Each row is a point. Each copy is the shape, with its points in the same order, stretched, turned, moved and blurred by noise. Some copies are also mirrored. Which?

Shape (5 x 2):
[[-29  -5]
 [  5  50]
 [-52 -37]
 [ 72 -37]
 [-18  45]]
Copy 1, 5 rows:
[[ -2 -15]
 [-65   4]
 [ 38 -25]
 [  8  60]
 [-52 -13]]
Copy 1 is: only turned
Copy 2 (5 x 2):
[[ 16 -30]
 [-30 -28]
 [ 48 -30]
 [-14  61]
 [-19 -44]]
Copy 2 is: only turned
Copy 3:
[[ 33  -9]
 [  5  42]
 [ 54 -38]
 [-68 -36]
 [ 28  37]]
Copy 3 is: mirrored

Shape, 6 rows:
[[-21 -37  -6]
 [-19 -54  26]
 [-81  13  11]
 [ 38  43 -47]
 [ 28 -16 -50]
 [ 12   3   6]]
Copy 1 (6 x 3):
[[-27 -15  30]
 [  9 -41  40]
 [-46 -48 -17]
 [-32  81 -10]
 [-33  56  36]
 [ 10  15  10]]
Copy 1 is: mirrored
Copy 2:
[[-16  49 -17]
 [-56  26 -46]
 [ 14  50 -67]
 [ 48 -14  75]
 [ 16  31  62]
 [-11 -16   2]]
Copy 2 is: mirrored
Copy 3, 6 rows:
[[ 31 -25  -7]
 [ 44 -10   4]
 [  8  25 -44]
 [-67 -27   4]
 [-15 -52   2]
 [-11   2   8]]
Copy 3 is: mirrored
Copy 4 (6 x 3):
[[  2 -51   5]
 [ 20 -54 -35]
 [-71 -86 -24]
 [-16  69  78]
 [ 18  19  80]
 [ -1  21   5]]
Copy 4 is: mirrored

Shape, 8 rows:
[[ 35  51  -4]
 [ 51  28  -1]
 [-62  -8  46]
 [-58  -8 -19]
 [-15   2 -18]
 [-60  19  48]
 [-14 -26  43]
 [-11 -17  25]]
Copy 1 (8 x 3):
[[  12  -40   33]
 [  35  -24   50]
 [ -93   44  -28]
 [ -32   -2  -63]
 [   1  -11  -22]
 [-110   28  -19]
 [ -30   55   10]
 [ -20   39    4]]
Copy 1 is: mirrored
Copy 2 (8 x 3):
[[ 17  17 -71]
 [ 23  34 -61]
 [ 36 -57  35]
 [-23 -55  42]
 [-10 -18   4]
 [ 42 -58  17]
 [ 47 -14  21]
 [ 30 -13  15]]
Copy 2 is: mirrored

Shape, 8 rows:
[[ -29   46 -101   17]
 [  -4   21    1  -32]
 [ -31    7   -6  -12]
 [ -16   23   -4  -26]
 [   5  -15    9   -9]
 [ -17   -3   -2   11]
 [   3    6   15   21]
 [ -16   15    2   18]]
Copy 1, 8 rows:
[[-107   12    7  -41]
 [  18   -4  -30  -10]
 [   6   -7    5  -34]
 [   7   -1  -15  -20]
 [  11  -27   -8   14]
 [  -4    2   16  -10]
 [   9   15    4   25]
 [  -1   16    6   -5]]
Copy 1 is: only turned
Copy 2:
[[-50 -96 -25  30]
 [ 24 -19 -31  -1]
 [  1 -17 -11  34]
 [ 18 -33 -19  10]
 [  2  10 -18   4]
 [-14  -3  -2  15]
 [  1  -9  10 -23]
 [ -3 -26  17  -4]]
Copy 2 is: only turned
Copy 3, 8 rows:
[[  1  46  93 -66]
 [ 23  41 -22  -7]
 [ -6  28 -12 -19]
 [ 14  42 -10 -11]
 [  7 -21 -35   4]
 [-17  -7  -8  -9]
 [-14 -11   3  17]
 [-20  15  12   2]]
Copy 3 is: mirrored
Copy 4, 8 rows:
[[-10  35 -49 121]
 [  1 -26  -3  -1]
 [ 31 -21  13   8]
 [ 13 -27  -9   6]
 [  4  -4  32  -6]
 [ 27   6  10   3]
 [ 18  19 -11 -15]
 [ 31  16 -19  -3]]
Copy 4 is: mirrored

Shape (11 x 6):
[[ 22  49  49  34  39  23]
 [ 30  65  18 -47  33 -40]
 [-13  54 -61 -50 -26 -23]
 [-74 -17  21  54  67   7]
 [-53  56 -30 -18 -20  39]
 [ 20   1 -23  43  30 -14]
 [-83  37  27 -53 -24  46]
 [ 19  39 -47  42  84  18]
 [ 17   1 -40 -34 -24 -20]
 [-10 -23 -13  35  18   3]
 [-18 -12  33 -50  43   0]]
Copy 1:
[[ 74  61   6  15 -15 -24]
 [ 36  35 -55  11  59 -26]
 [-28 -39  10  14 102 -19]
 [ 17  45  18  36 -69  38]
 [ 19 -40  56  33  60  27]
 [-17  35   9  14  -4 -47]
 [ 41 -58  30   8  32  67]
 [  0  87  40  34  18  -3]
 [-35 -31   3 -19  60 -20]
 [-15  15  26   6 -30 -11]
 [ 27  18 -24 -28   5  44]]
Copy 1 is: only turned
Copy 2 (11 x 6):
[[  1 -32 -25 -32 -56 -27]
 [ 19  38 -19 -55 -69  30]
 [ 21  18  28 -33  21  49]
 [-19 -25  48  47 -50 -22]
 [ 15   4  55 -54   8 -19]
 [-28 -55 -16  40  20  34]
 [ 50  62  65 -65 -46 -71]
 [-86 -50  -6  -7  12   4]
 [ -2   4  -8   9  48  26]
 [-19 -41   0  45  24  -2]
 [ -8  56  -2 -13 -44 -54]]
Copy 2 is: mirrored

Shape:
[[  6 -33 -68  29 -12  66  57  -3]
 [-31 -33   2  -2 -41  68  17  12]
 [ 50   2  44 -45  -5   8 -15  42]
 [-29  13  25  34  56  29 -28 -64]
 [ 26 -12  31 -17 -39  48 -51 -34]
 [ 33 -33  44  23  49  70  63 -28]
 [-37  23 -19 -44  32  15  -4 -46]
 [-40  27 -66   1  12  19  17 -34]
 [ -9  25 -25  -2 -26 -14  39  42]
 [-12  -7  10  46 -24 -35   6  34]
 [-41  54  26 -13  -8  36   9  46]
 [-40 -25  26   4   3 -17 -16 -64]
 [ -9  17 -58 -15  51  28 -37  -1]]
Copy 1, 13 rows:
[[ 96  14  13  18 -53 -27  14  15]
 [ 29  41  28  40 -24 -38  10 -49]
 [-65 -34 -14  33 -12  57  27 -59]
 [ -4  46 -54  29  52 -57 -73   4]
 [-59  66 -35  45 -29 -11  -2 -23]
 [ 56 -27 -63  94 -31  -8 -49 -35]
 [ 11  55 -42 -23  35 -13 -18 -14]
 [ 51  41 -10 -43  28 -50   5  21]
 [ 11 -52  33 -30   2 -19  49 -29]
 [-27 -64  58 -17  -6 -39 -10 -29]
 [ -8   4   3  22  69 -44  46 -57]
 [-27  29 -12 -11  -4 -46 -79 -32]
 [ 16  52 -10 -23  45  18   0  29]]
Copy 1 is: mirrored
Copy 2, 13 rows:
[[ 30 -20 -22 -46  76  20 -59 -39]
 [  2   2 -48 -53  54  36   6  29]
 [  1  42   8 -14  31 -57  72 -34]
 [ 12 -70  35 -45 -97  -1 -39  12]
 [  1 -22 -59 -66  10 -45  25  47]
 [ 56  41  53 -53 -14 -42 -31   7]
 [-70 -56  36 -20 -26   3 -46 -32]
 [-48 -59  -1 -17  -1  31 -77 -68]
 [-29  31 -29  26  49   4  -3 -85]
 [ 23   0 -31  38  23  -4  15 -13]
 [-27  39 -20 -38 -28  42  36 -74]
 [-35 -60   1  13 -23 -23 -34  72]
 [  0 -93  46 -43  -6  29 -22 -85]]
Copy 2 is: mirrored
Copy 3:
[[  21   41 -100   22   -4   30   38   54]
 [ -32   33  -46   -1  -29   54    9   -6]
 [ -46   -9   58  -19  -11   44 -112   49]
 [  50  -29  -22  -47  -20   29   49  -18]
 [ -14   46   15  -45  -49   43  -47  -31]
 [  11  -35  -55   -9  -63   39   11   85]
 [   0  -15  -34  -54   11   -2   18   21]
 [  12   16  -52  -20   37  -17   60   10]
 [ -34   -5    9   32   45  -16   -9   36]
 [  15  -17   15   50   19   11    5   -7]
 [ -69   -8   55  -27   20   24   -2   20]
 [  39  -28  -42   -7   -9   -1   23  -39]
 [  24   -3  -16  -64   28   48   20   24]]
Copy 3 is: only turned

Shape (14 x 8):
[[  -2  -62   -4   46   -8   13   22    1]
 [  17  -19   -8  -19   12  -58  -33   -4]
 [  14  -10    0  -57  -46  -24  -39  -50]
 [ -27   48   -1   27   46    3   27   -6]
 [  21  -75   11    5   -2    7  -27   -2]
 [ -12  -81  -32   26  -24  -14   27   50]
 [  11  -71    3  -23   45  -19  -23  -23]
 [ -21  -27   53   36    6  -22   21   39]
 [ -33  -21   -9    1   -2   14  -40   15]
 [  33   -9   19  -41  -25  -28  -17  -18]
 [  48  -41    1   -5  -35   41  -10   27]
 [  29   46  -14  -38   51 -118  -10  -18]
 [  -1  -39   25   57  -12   51   18  -25]
 [ -29  -23   -9  -38   18   -7   25  -11]]
Copy 1, 14 rows:
[[  50  -43  -15   79   14   22   51  -12]
 [  32    3   25  -28    8  -20   17   33]
 [  20   31   13  -59  -29  -45    4  -34]
 [ -16    9  -18   -1   15   76   31   15]
 [  61  -62    4   31  -26  -20   36    6]
 [  36  -56   -8   95   65   -7   35   21]
 [  68  -61   13  -32   13  -23   50    4]
 [   8  -51   41   86   36   50    4    5]
 [ -18  -41   20   21  -28  -26   57   25]
 [  35    6    5  -43  -20   -7  -30  -16]
 [  52  -62  -50   31  -67  -15  -22   14]
 [  30   67   13 -102   57   26  -25   54]
 [  44  -35  -19   83  -27   43   51  -38]
 [  16  -38   -1  -26   52    4   26  -18]]
Copy 1 is: mirrored
Copy 2:
[[  20   15   48  -15   40  -12   -5   17]
 [ -50  -15   34  -13  -47    7  -43   16]
 [ -49   -4   11   42  -35   27  -41   37]
 [  11  -32  -37  -18  -51   32   29  -30]
 [  -6    1   50   -1   41  -34  -49   36]
 [  19   19  109   -2   31  -16  -19   17]
 [ -31  -40   40  -22   28    4  -78   25]
 [  42   18   29  -19  -31  -15  -56    0]
 [  14  -38   32   14  -26   -3  -17   43]
 [ -42   15   13   30  -26   -1  -46    6]
 [  -3   32   45   54   51  -69   -1    1]
 [ -95  -25   -8  -36 -115   50  -37  -35]
 [  37   20   -1   -5   48  -19   11   18]
 [  -1  -36   29   16   -6   44  -46   -1]]
Copy 2 is: only turned
Copy 3:
[[ 59 -10   9   7 -46  22  12  45]
 [-20  24 -44  40  52  50  26  -9]
 [-46  35 -10 -18  93  19  72  43]
 [ -7   7  38   0 -32 -10 -33 -65]
 [ 35   4 -36   7  -4  60  14  53]
 [ 41 -47  -1  54 -32  36   8  63]
 [-25  29 -36  12  -7  90  24  26]
 [ 13 -69 -60  13 -60   7 -30 -23]
 [ 15 -42   5  -1  16  47  -5   2]
 [-33  29 -41   3  60  10  35  31]
 [ 51  15 -17  14  17  17 -14  82]
 [-85  68 -51  68  77  32  27 -84]
 [ 70   0  20 -37 -57  -8   2  36]
 [-70  -5  23  -1 -16  35  14  21]]
Copy 3 is: mirrored
Copy 4, 14 rows:
[[ -25  -54   47  -56  -29  -24   38  -14]
 [  50   20   50   27  -45   10  -24   20]
 [  56    8   66   71 -104  -26  -26  -34]
 [ -19   -3  -55   47   63   17  -10   17]
 [  44  -31   47  -49  -64  -16    9  -23]
 [ -51  -26   88  -83  -26    1   72  -17]
 [  60  -18   23    3  -76    0  -25   31]
 [ -45   15   31  -57   22    4  -35  -31]
 [   5  -34   23    4   -2   39   27  -20]
 [  48   39   44   24  -71  -31  -35  -33]
 [  39   -5   29  -76  -33  -46   60  -57]
 [  65   83   17  106  -15    6  -85   68]
 [ -13  -63   15  -41  -13  -38   21  -47]
 [ -16    3   -4   30  -43   23   -1    7]]
Copy 4 is: only turned
